Each row of a before or after table is a point. One or more steps were done to the points. Then noise was added and the rows were shuffled. The steps act on how far a point lies along the listed directions, d1 being the first. Name the steps. A step turns or swaps two directions, mirrors them in a line or flattens them onto one, adds a multiple of one to another, or multiplies one. Angles are multiples of 10 degrees, from the lower direction toward the higher: turns from -170 to 170, lines from 10 to 170 but not 90. Use the fewest steps. Two steps may share a direction if one is a turn and the other turns, adds or multiplies; they go together, in the order done. Otherwise the lowest direction goes first.
In the rows, 128 means zero.

Directions:
(1): [163  92]
(2): [92 93]
Before (8 x 2):
[[150 128]
 [118  96]
 [158 140]
 [105 142]
 [114 248]
 [118  94]
 [129 140]
 [132 104]]
After, 8 rows:
[[114 161]
 [111 113]
 [151 130]
 [134 116]
 [114 159]
 [109 144]
 [111  96]
 [216  46]]
Steps: turn d1 and d2 by 140 degrees

Directions:
(1): [ 91 172 149]
(2): [ 79  92 121]
(3): [135 107 185]
Before (13 x 3):
[[209 118 142]
 [151 117 141]
 [161 102 115]
 [102 169 185]
 [122 165 172]
 [158 114 103]
 [161 106 105]
 [132  94 128]
 [111 120  76]
 [118 156 196]
 [186 126 112]
 [185  91  58]
 [102 178 142]]
After (13 x 3):
[[208 135 111]
 [156 104 102]
 [128 178 159]
 [179 126  87]
 [ 96 101  92]
 [136 175 185]
 [166  77  55]
 [140  97 136]
 [100 176 138]
 [149 108  99]
 [112 183 182]
 [156 123 132]
 [160 107 112]]
Steps: turn d2 and d3 by 30 degrees

Directions:
(1): [147 132  60 103 168 144]
(2): [ 94 144 115  66  94  98]
(3): [ 90 153 141 116 131 199]
Before:
[[ 66 151 115  60  77 124]
 [109 137 189 169 119 158]
 [192 108  64 100 146  75]
 [129 111 126 135 113 139]
 [140 135  60  33 113  78]
 [154 133  52  82 140  50]
 [124 127 150 122 128 134]
 [101 111 127  96  97  74]
 [100 153 103  33 124 121]
 [107 137 114 115 140 133]
 [111 129 108  92  92 102]]
After:
[[156 126  61  57 124  78]
 [113 105 128 111 105  71]
 [172 125  52  98 147  36]
 [205 100  60 106 147  55]
 [107 137 116 117 142 139]
 [123 126 150 121 129 136]
 [ 99 142 189 162 115 163]
 [107 149 107  52 134 135]
 [121 124 109 105  99 105]
 [128 112 127 133 112 139]
 [ 74 147 121  79  89 143]]
Steps: multiply d2 by 0.7; multiply d3 by 1.3

Directions:
(1): [154  84 132 187  84 156 142 159]
(2): [120 103  59 107 146 117 176 164]
(3): [167 163 105 155 103  86 167  82]
(4): [198  98 164  94 163 129 150 126]
(5): [154 164 120  74  67 152 123 155]
(6): [113  87 150 107  90  54 116 138]
Before:
[[159 177  96 171 153  87 163  73]
 [126  69 102 209 117 171 154 175]
 [ 85 163 137 155 168 120 119 121]
 [111  83 135 188  93 118 135 139]
 [146  70 188  83 155  83 109 137]
 [152 157 112 205 105 148 145 104]
 [110 131 116 181 102 167 152 142]
 [107  98  38  57  93  91 141 212]
 [ 90 149 132 146 132 174 118 123]
 [ 84 142 116 103 132 154 111 125]
 [116 137 115 110 141 114 151 120]]
After, 11 rows:
[[ 92 144 121 178 172 123 135 129]
 [166 161  90 191 151  99 173  87]
 [158 185 124 190 102 164 131  97]
 [144  52 185  89 152  68 116 144]
 [117 120 108 124 139 117 160 130]
 [117  89  52  56  63  86 134 218]
 [114 155 133 168  85 178 140 136]
 [ 82 136 106 112 142 154 121 128]
 [124  97 157 175  63 118 115 140]
 [146 104 139 195  64 201 124 175]
 [ 91 156 126 147 140 180 124 115]]
Steps: turn d1 and d2 by -30 degrees; turn d1 and d5 by 30 degrees; multiply d6 by 1.3
